Every row gives one point. Each copy is the shape, with its points in the same order, turned, moved and blurred by noise. Is it also mirrored, or only turned?

Shape:
-28,35
-27,30
38,0
41,21
-21,-32
Copy 1, 5 rows:
-28,44
-28,40
24,-5
33,14
-39,-25
Copy 1 is: only turned
Copy 2, 5 rows:
15,40
13,35
39,-33
54,-18
-26,-12
Copy 2 is: only turned
Copy 3 (5 x 2):
-29,-29
-14,-26
10,38
-6,34
41,-27
Copy 3 is: only turned
Copy 4 (5 x 2):
-48,23
-40,19
22,-1
26,21
-33,-39
Copy 4 is: only turned

Shape (6 x 3):
42,-15,-16
11,-4,30
-6,39,28
-46,28,0
-45,41,-26
-34,-29,15
Copy 1:
32,-1,36
20,51,16
14,50,-28
-24,31,-35
-27,3,-53
-37,43,22
Copy 1 is: only turned
Copy 2, 6 rows:
25,-40,10
4,14,25
2,38,-19
-39,20,-34
-33,4,-61
-47,-3,20
Copy 2 is: only turned
Copy 3, 6 rows:
37,-33,-16
22,-7,32
-25,-9,42
-36,29,11
-53,22,-10
21,45,12
Copy 3 is: mirrored
Copy 4:
6,-14,-47
-22,-13,1
-33,33,10
9,44,34
25,63,19
16,-15,37
Copy 4 is: mirrored

Shape, 10 rows:
40,-45,-48,-25,11,-15
9,27,27,26,47,-7
27,19,-47,-2,-18,2
18,-52,-4,-42,8,3
24,-12,-14,51,5,-1
-25,-46,38,5,-23,44
-12,-3,-32,-24,7,-38
-16,9,-40,-6,-5,-17
-52,-37,39,4,25,52
-29,-31,-19,-24,38,52
Copy 1:
1,21,15,69,5,-29
38,10,-3,-27,-15,32
-36,10,8,26,25,17
-2,13,17,31,-16,-56
26,-18,11,11,37,15
6,-34,13,-42,9,-67
-8,38,-34,29,8,-10
-23,36,-24,11,30,-4
37,8,11,-66,10,-63
10,49,39,-23,11,-54
Copy 1 is: mirrored
Copy 2:
35,2,-15,45,-42,42
-13,37,-24,-31,-21,-38
35,-41,-7,3,-32,-7
27,23,-14,22,0,52
9,11,16,24,-26,-38
9,26,20,13,69,4
-21,-25,-23,7,-27,31
-11,-41,-18,11,-16,5
-13,41,-26,16,76,-10
16,11,-61,33,42,6
Copy 2 is: mirrored
Copy 3 (10 x 6):
45,-18,4,-38,-7,45
-46,-13,-18,-27,-8,-31
20,-38,33,17,-10,-5
37,28,-15,-28,-9,39
-25,-54,-5,9,-14,24
-26,48,-21,40,-22,37
28,-3,3,-8,35,2
14,-17,19,13,34,2
-63,57,0,4,-4,28
-17,46,40,-28,3,32
Copy 3 is: only turned
Copy 4 (10 x 6):
28,-69,50,-10,-27,14
13,12,2,2,49,20
33,-19,6,-45,-35,14
-6,-58,45,13,-17,-22
11,-49,-14,-31,22,36
-70,-44,-11,-8,8,-29
9,-13,27,13,-41,37
0,-8,13,-14,-36,37
-89,-15,22,-3,33,-9
-52,-17,67,-28,2,-2
Copy 4 is: mirrored

Shape:
-32,4,-35,22,57,4,-59,12
58,-20,7,62,-50,-26,4,-29
-30,-5,-54,-42,40,29,-11,17
24,4,-20,43,-29,-7,10,-41
-50,1,5,8,30,18,-7,34
8,22,-17,48,-41,20,10,-28
-23,15,-35,-11,45,9,20,26
22,-58,4,84,1,64,-17,7
-67,-12,-44,-14,1,5,-10,18
-30,-1,7,-8,34,31,-30,-16
4,-28,7,34,-19,-33,-3,-54
0,11,-16,-20,-29,-1,-18,18
Copy 1, 12 rows:
26,15,-53,22,-4,-52,-44,32
53,47,51,-10,5,51,0,-34
-15,-16,-23,20,16,-78,14,30
49,7,18,-22,4,26,12,-20
-31,0,-41,41,-10,-13,-15,11
38,3,-9,-18,-2,23,26,-39
-12,-7,-29,29,12,-28,25,42
41,46,12,45,-81,-12,1,-44
-7,-40,-27,36,26,-39,-15,-4
-20,3,-26,-12,-25,-36,-22,10
32,-2,41,-20,-2,29,-34,-8
-11,18,-9,2,45,-18,5,-22
Copy 1 is: only turned
Copy 2:
-56,13,-24,-27,23,-9,-61,-31
51,23,18,-68,10,5,20,60
-31,-18,-11,9,-13,37,-42,-63
35,-14,-2,-47,7,16,-10,45
-30,7,-21,28,5,-22,-19,-27
45,-22,-16,-33,-13,-7,-23,39
-31,1,-19,29,-10,34,-38,-15
74,59,-25,-32,36,-26,-27,-21
-36,-30,-44,-2,-11,6,-1,-44
-13,-19,13,2,28,-18,-40,-36
14,-17,10,-50,45,7,22,33
-11,-11,14,-24,-43,0,-2,-10
Copy 2 is: mirrored
